Every row gives one point. Each table stands for the endless flat space through its points: a line for two points, a plane for three, and so on. Write the one point that lies in both, or say that there is none.

First:
[[ 24.4 -13.8  -5.0]
 [ 17.2  -4.6  -7.4]]
Second (2 x 3):
[[ 32.4  -5.2 -23.9]
 [ 14.8 -15.6  -2.7]]
They share: no point

First, 2 rows:
[[  4.9  11.7 -21.4   2.9]
 [  5.9  11.2 -10.4  14.9]]
Second, 3 rows:
[[ 2.6 29.5  0.2  3.6]
 [ 4.0 30.4  0.6  0.6]
 [ 1.2 22.5 -6.1 12.5]]
They share: no point

First, 2 rows:
[[-23.4  -6.8 -24.9   4.5  17.4   4.3  15.8 -11.4]
 [  2.1  17.7  -0.9 -21.0  -7.1 -18.7  -1.7 -10.9]]
Second, 5 rows:
[[-15.7  -3.1 -19.0  -0.4   1.1 -11.9   0.8  -4.4]
 [-23.1   7.7  -5.1  -5.7   6.3 -30.1  -5.4 -13.5]
 [-11.3 -11.9 -37.2 -27.4   6.3   0.5  17.6 -25.8]
 [-19.7  12.5 -29.7   1.1  -3.7   7.3  14.0 -12.3]
 [-22.3   5.1   2.5 -19.5  14.6 -32.3   2.7 -21.4]]
They share: no point

First (3 x 9):
[[  2.5  -3.9 -29.4   1.5  17.2   8.2  16.8   7.5 -13.0]
 [ -1.9  -1.9 -24.4  11.7   6.2   7.0  10.4   0.7  -9.6]
 [  2.8  10.2  -5.1  27.3  -8.3  19.0 -18.0 -21.0  11.6]]
Second:
[[ -5.3   5.1 -22.3  18.0  19.3  20.2  -1.2  -2.7  13.5]
 [ -7.5  -0.7 -23.5  12.6 -18.6  -5.9  19.4  -3.9 -29.2]
 [  4.5 -10.3 -18.1  23.4  11.4  10.3  -4.6  -0.3   2.6]]
They share: [ -4.1  -0.9 -21.9  16.8   0.7   6.4   7.2  -2.7  -7.9]

First, 2 rows:
[[ 13.8 -14.3  15.1  18.7  -0.2   8.7  -3.2 -17.6   2.9 -17.0 -10.8]
 [ 16.2 -13.1  21.7  19.9  10.2   5.1   5.0 -27.6   6.5 -25.4  -3.8]]
Second:
[[ -9.0 -17.7  -7.4  14.4 -22.7  21.7   0.0 -32.9   3.2 -25.3  -7.0]
 [ -7.2  12.4   6.9  31.0   0.3  20.2  24.4 -31.0  -0.7 -19.7 -24.8]
 [ 12.7  -6.1  30.6  17.0  -7.9  17.0   0.1 -21.2   6.8  -1.9 -40.5]
 [ 13.1 -17.4   9.5  17.1  15.7  17.8 -22.8  -3.1   2.9 -11.1   5.6]
 [ 19.7  -4.5  28.8   9.3   7.7  16.4  -2.4 -11.1   8.6  -1.0 -28.7]
 [-19.1 -16.0   5.5  23.0 -19.2  37.5 -10.1 -42.1   7.4 -16.7 -17.2]]
They share: [ 12.6 -14.9  11.8  18.1  -5.4  10.5  -7.3 -12.6   1.1 -12.8 -14.3]

First, 5 rows:
[[  3.0  28.7  16.7  -5.8 -10.7 -35.0  33.3  22.2  23.1  21.7 -10.4  -4.8
   -7.1  32.2]
 [ 28.9  -1.3  -5.6 -33.0 -29.0 -13.7  14.4  24.8  19.5  34.7   0.3 -22.9
    7.7  23.1]
 [ -7.8  15.1  12.6 -18.2   2.1 -26.3  28.8   5.5  34.2   5.7   9.0 -20.6
  -11.3  14.2]
 [ 13.1 -10.8   2.3 -25.3  -3.7 -15.1   2.1   5.9   4.7  24.0   6.6 -31.1
   35.8  10.2]
 [ 10.9   0.1 -16.0 -40.6 -16.2 -28.1  18.6  21.0   8.1  15.7 -15.1 -13.5
   19.7  26.1]]
Second, 6 rows:
[[  4.0  -4.7  15.1 -23.6 -24.2 -33.8  33.8 -24.8   4.1  14.3 -29.7  -3.4
   20.0  15.1]
 [  5.6  22.3   7.6  20.8   7.6  -3.0  -9.6  35.1  17.1  17.3  12.9 -38.5
  -14.9   4.2]
 [ 13.7  -0.7  -6.8 -20.1 -23.9 -21.6  24.1   6.1  14.5  35.9 -21.9 -22.6
   17.4  22.9]
 [ 17.8  18.8  -1.2 -28.7   6.7 -12.2  20.4  22.2  24.8  28.4   7.1 -37.5
   18.8  15.8]
 [ 15.4  18.7   1.2 -21.7   9.4 -11.6   4.7  49.4  33.7  25.7  37.1 -36.6
   -0.3  19.3]
 [ -8.7  11.2  42.4 -34.2  -0.8 -23.6  27.3 -16.8  29.6 -12.0  17.1 -15.2
    0.3  24.9]]
They share: [  9.5   6.3   6.6 -20.7  -9.5 -21.6  18.1  13.5  19.5  21.7   2.5 -21.2
   8.4  18.7]

First, 7 rows:
[[-14.1  -4.3  -5.4  11.1 -19.3  -1.0  -8.1  -2.5  -9.1 -16.7 -13.3  -7.1
  -21.9  22.1 -18.4 -16.6   6.7  25.4]
 [-19.6  -1.8   6.5   3.1  -4.8  12.1   1.2   6.8   8.8 -14.0 -25.1  14.1
   -5.1   0.6 -29.0 -15.5  -6.8  12.0]
 [ -8.1  -3.6 -14.7  14.7  17.2  -1.4  10.0   1.3 -22.1 -23.4 -15.6 -11.3
  -23.5  40.0  -8.9 -24.8 -11.6  39.0]
 [-11.7  25.6  34.0  -3.7   5.6  11.2   2.5  17.8  -2.9   4.8 -44.6  10.4
   -6.7  -9.4 -21.6 -35.1  -5.9   4.9]
 [-13.1  23.2  28.9  -8.1   4.1   6.2   2.4  20.7   7.0   4.9 -38.3  15.8
   -8.9  -8.6 -22.3 -33.8  -2.3   3.8]
 [-32.1 -12.0  -3.7  14.3 -32.8  -7.2 -18.0  -8.7  -0.7 -18.2  -0.2 -14.3
   -1.5  14.6 -36.3 -14.4  22.0  11.2]
 [-25.6  -3.0  12.2   4.7 -25.1   4.7 -17.1 -12.3   4.3 -25.5 -16.4  -5.7
   -1.3   5.6 -29.5 -10.6   3.0  13.7]]
Second, 6 rows:
[[  3.0  22.6 -24.5   6.4 -20.9  15.7  21.1   9.6 -19.6  -5.7  -9.2  27.5
   -9.7  10.9 -25.0   4.5  19.5  24.2]
 [  2.3 -20.2   2.9   3.4  -0.8  14.5 -26.7  10.9   8.3  -3.3 -33.1   6.7
  -44.9 -12.2 -29.8 -32.0  -6.8  26.1]
 [ -7.8  -5.4 -11.0   6.0  -1.2   9.6  -0.7   9.7   7.5  -1.3 -26.0   7.2
  -34.6  16.9 -21.7 -36.7  -4.7   7.1]
 [ -3.9 -25.7  -3.3  12.6 -17.6  13.4   1.4  22.0 -10.8  -3.6 -31.8   5.6
  -26.3  -4.2 -31.9 -19.3  14.3  28.5]
 [-10.8 -14.8   8.4   3.5  10.4   0.1 -23.6   9.3  13.3  -8.1 -27.3   2.4
  -35.7   3.3 -21.3 -34.8 -12.6  24.5]
 [-17.7 -21.6  -6.0  13.3 -18.3   2.7  11.4  26.0  -7.0  -2.1 -22.2   1.6
  -22.9   9.0 -26.3 -23.9  10.3  22.0]]
They share: [-12.5  -2.0  -7.0   7.5  -4.9   2.3   4.4  13.4  -1.2  -6.1 -18.4   9.0
 -21.3  15.0 -20.9 -21.7   2.5  19.8]

First (5 x 20):
[[ 17.5  20.1   9.7 -12.3  31.9  -9.5 -30.8  17.0  20.4   1.5   9.6 -16.5
   36.8  -5.7   8.7 -14.6   5.5 -40.8 -43.6  34.1]
 [-11.3 -21.1   9.5 -19.7  -3.2 -28.0  -4.0 -18.0   8.7  32.2  19.0 -24.8
   -0.7 -43.6  15.3 -19.4  22.4 -11.6   1.2  -1.2]
 [ -9.5  -7.7  10.0 -26.4  14.4 -18.2 -20.8  -4.4  24.2  19.4  25.5 -27.1
   19.2 -33.7  18.2 -14.2  10.0 -16.3 -21.1   3.8]
 [ 34.5   8.9 -11.6 -17.6  36.3 -15.1 -27.2 -13.6  -1.7   0.5 -19.3  11.2
   12.5   9.4  13.6   8.8  -4.1 -22.3 -33.3  14.7]
 [ 10.1 -23.3 -10.6 -24.6  10.3 -29.3  -7.2 -39.4  -8.9  23.5 -10.3   4.4
  -15.3 -21.0  20.8   5.0   8.3   1.3   0.5 -12.1]]
Second:
[[ -4.7  -0.1   0.8 -17.3  10.4 -17.3 -34.1  -7.8  10.6  13.9   8.6   4.3
   -2.2 -20.7  -1.9  -0.5  21.7 -23.8 -12.6  18.5]
 [ 16.7 -11.7  25.8 -22.9  14.8 -17.5 -19.5   8.8  12.6   7.3 -13.4   4.1
    5.6 -14.9  11.3   5.3  -2.7 -17.8 -29.6  -3.9]
 [ -6.5 -17.1  14.5   6.2  29.2  -0.9 -28.5  -5.1  26.1  13.4 -11.1   5.4
    6.9 -26.9   1.0 -21.8  -1.3 -37.5 -36.8  12.9]
 [ 23.7   2.1   2.0 -21.1  21.4 -27.5 -11.7 -14.8   0.6  20.1  -1.6 -13.7
   17.8  -9.5  17.1  -3.9   8.5 -14.0 -18.8   8.7]]
They share: no point
